Each row is a point. The window is the flat piece filled in between its corners: a triangle in 3 columns, a solid with four corners in 4, and so on. A path goes straight from each point to the next, and from the last back to the first. After which points does the path pass through the window?

Window (3 x 3):
[[ 23 -22 -11]
 [ 14 -75   0]
 [-28  41 -11]]
Path:
(1): [ 33 -32 -41]
(2): [  9 -25  16]
(3): [ 40 -50  18]
(4): [ 15 -55 -53]
(5): [ -5 -77 -25]
(6): [ 33 -58  26]
(7): [-2 41 23]
(8): [-34  32 -24]
(9): [ 10 -50 -24]
(10): [ 14 -43  18]
(11): [ 35 -38  11]
(12): [ 26 -57 -21]
(13): [ 12 -65 -25]
(14): [ 21 -50  47]
(15): [ 41 -56  34]
(16): [ 19 -45 -42]
Through the window after points: 1, 5, 7, 9, 13

Window:
[[  4  31  34  31]
 [ 18  -2 -16 -54]
 [-26  63  -2  59]
 [ 61 -11 -50 -36]]
Path:
(1): [-4 -4 -5 36]
(2): [-35  -2 -21  48]
(3): [46 72 -4 15]
(4): [ 32  46   4 -33]
(5): [ -2 -17 -14 -22]
(6): [19  1 -6 21]
(7): [46 49 -1 -1]
(8): [ 72  33 -28 -51]
(9): [ 32 -25 -27 -48]
(10): [  6 -52 -29 -30]
(11): [ 26  66  -1 -44]
(12): [ 84  30  -4 -75]
(13): [ 23 -51 -33 -25]
(14): [ 34 -25 -48 -16]
(15): [ 67  11 -35 -38]
(16): [23 42 25  1]
Through the window after points: 4, 10, 14, 16

Window:
[[ -17   14    8  -56  -64   53]
 [  71   16   48  -15    0  -29]
 [ -57   14   29   47   34  -25]
 [  15   11   45  -26   45  -11]
 [ -12  -27    4  -11   -1   10]
 [-100   10  -61  -29   -6   -1]]
Path:
(1): [-104  -16   14  -42  -18  -32]
(2): [-21   3  68 -28 -17 -61]
(3): [  7  30  -9 -19  48  60]
(4): [ 71  41  -5 -17  22  16]
(5): [ 33 -13  85 -16 -25 -59]
(6): [-47   9  28 -22 -31 -34]
(7): [  6  28 -10 -13  67  47]
(8): [ 3 20  0 17  8 38]
(9): [ -9 -21  22 -18   1 -22]
(10): [-70  -9  -3 -41 -15  13]
(11): [-35  26 -43  -6 -17  43]
(12): [-73  19 -61 -15   4   8]
Through the window after points: 4, 8, 12

Window, 8 rows:
[[-32  37  42  25   5  69 -61   5]
 [-74  20 -33  -1  -4 -71   7  40]
 [-32  66 -43 -35 -24 -19  37  18]
 [ 24  50 -27  46 -41  14 -51 -10]
 [-27 -23 -55  24  18   0   6  25]
 [-47 -12 -27 -26 -18  13   9 -45]
 [-25 -50  -1 -47 121 -43   9  14]
 [ -2 -53  21 -39 -26  39  12 -23]]
Path:
(1): [-73  21 -52 -30 -26 -28 -44  53]
(2): [-27  10 -10  32  36  -4  37 -34]
(3): [-21  19  -5  38 -38  14  18  -7]
(4): [-43  28 -64 -37 -35  20 -62   8]
(5): [ -4 -13 -34 -65 -66  27 -36   2]
(6): [-37  26  11  68  -1  21  22 -16]
(7): [-48   1   2  -4  38 -19  42  -4]
(8): [ 15 -53 -27 -56  -9   1 -65  21]
Through the window after points: 7

Window (11 x 11):
[[ -24  -55  -25   54  -51   45   25    6   -7   -8   26]
 [  72   64   30  -15  -68   70   23  -22  -20   35   -4]
 [ -33  -36   46   35  -19   21   44  -24  -48   71  -24]
 [   0  -20   14  -15  -42   12   23  -26  -56  -21   80]
 [ -10   29  -37   -5   35  -25   83  -19  -57    8   60]
 [ -38   18  -45    2    4  -24  -15  -59   23  -52   61]
 [ -41  -25  -10  -21   20   -5  -21   35  -22  -85  -22]
 [  55  -39   35   31   18   -3   38   10   16   41   -3]
 [ -10   27  -32   12  -33  -77   29    4    8   -8   72]
 [ -28  -44  -36   -9   34   39 -117   21  -51   -3  -63]
 [ -31  -39   29  -14   55   42  -54   95   30    3  -21]]
Path:
(1): [  6  50  42  49 -26  74 -68  33 -56   5 -28]
(2): [  9  30  55  70 -22 -58   7  15 -40   4  30]
(3): [-15 -33 -47 -40 -19  28  33 -23  -4  12  52]
(4): [  2 -23  -6 -47  -6  30  -9  16  17  26 -11]
(5): [  2  -4  16  55  14  34  10 -22 -67 -11   7]
(6): [-40  -1  10  42   5  27 -16   4 -44 -22  20]
(7): [ 19 -42 -61 -44   6   5   2   2 -18  38 -23]
(8): [  0 -22 -24 -25   3  21 -28  -5 -20   1 -16]
Through the window after points: 6, 8
